Every row gives one point. Each copy is the shape, with its points in the same order, turned, moved and blurred by noise. Say if it was mirrored as well.

Shape:
0: -22   7  -6
1:  13   4 -48
2: -34 -30  45
3:   0  35  15
4:  34  -9 -15
5:   7  36 -53
Copy 1, 6 rows:
0:  -4 -31 -17
1:  46 -17 -22
2: -66  -4 -21
3:  -2 -26  28
4:  21  18  -7
5:  59 -35  -4
Copy 1 is: mirrored
Copy 2:
0: -22  26  -9
1:  28  45 -39
2: -46 -32   3
3:  -4  28  28
4:  35   9 -16
5:  27  70 -22
Copy 2 is: only turned
Copy 3, 6 rows:
0:  -4  24 -15
1:  10 -15 -46
2:  16  55  37
3: -35  -2   3
4:  19 -21  -9
5: -18 -17 -61
Copy 3 is: mirrored
Copy 4, 6 rows:
0: -13  15  -6
1:  30  17 -41
2: -40 -31  22
3:  10  27  14
4:  42  -9 -16
5:  28  44 -40
Copy 4 is: only turned

Shape, 11 rows:
0:  10  -8 -30  27 -14  15
1: -26   0 -34   4  19  50
2:   6 -27   4  24  26  24
3:   2  82 -18   0  16 -28
4:  -9 -23  23   9  38 -44
5:  12 -25 -11 -27  30   0
6:  -2 -17 -27 -79 -27 -40
7:   8 -21   8  15  27 -46
8:   5  66 -17   0 -33  56
9: -59  14   5 -31  -4 -15
10:  -6   9  14  14 -44 -26
Copy 1, 11 rows:
0:   1  -2   9  -6  34 -30
1: -15  29   5  -8  30  27
2:   4  -1   9  36  31  12
3:  13  46 -48  -5 -47 -35
4: -18 -29 -45  55 -10   9
5:   5 -26 -15  -1   7  40
6: -28 -65 -19 -56 -37  18
7:  -7 -35 -47  37   3  -7
8:   6  56  58 -27 -24 -26
9: -61   8 -17  -4 -33  21
10: -31 -25   0  14 -28 -46
Copy 1 is: mirrored
Copy 2 (11 x 6):
0: -28 -36 -19 -22 -12 -18
1: -36 -39 -19 -27  43  13
2: -10 -53  23 -18  15 -18
3:   4  56 -31   5  29 -38
4:  26 -22  37  35   6 -16
5:  26 -28  11 -23  12  14
6:  31  16  -6 -11 -35  71
7:  31 -24  20  25 -11 -25
8: -65  32 -27 -61  20 -12
9: -25  21   9  28  19  42
10: -32  12   7   8 -41 -14
Copy 2 is: mirrored
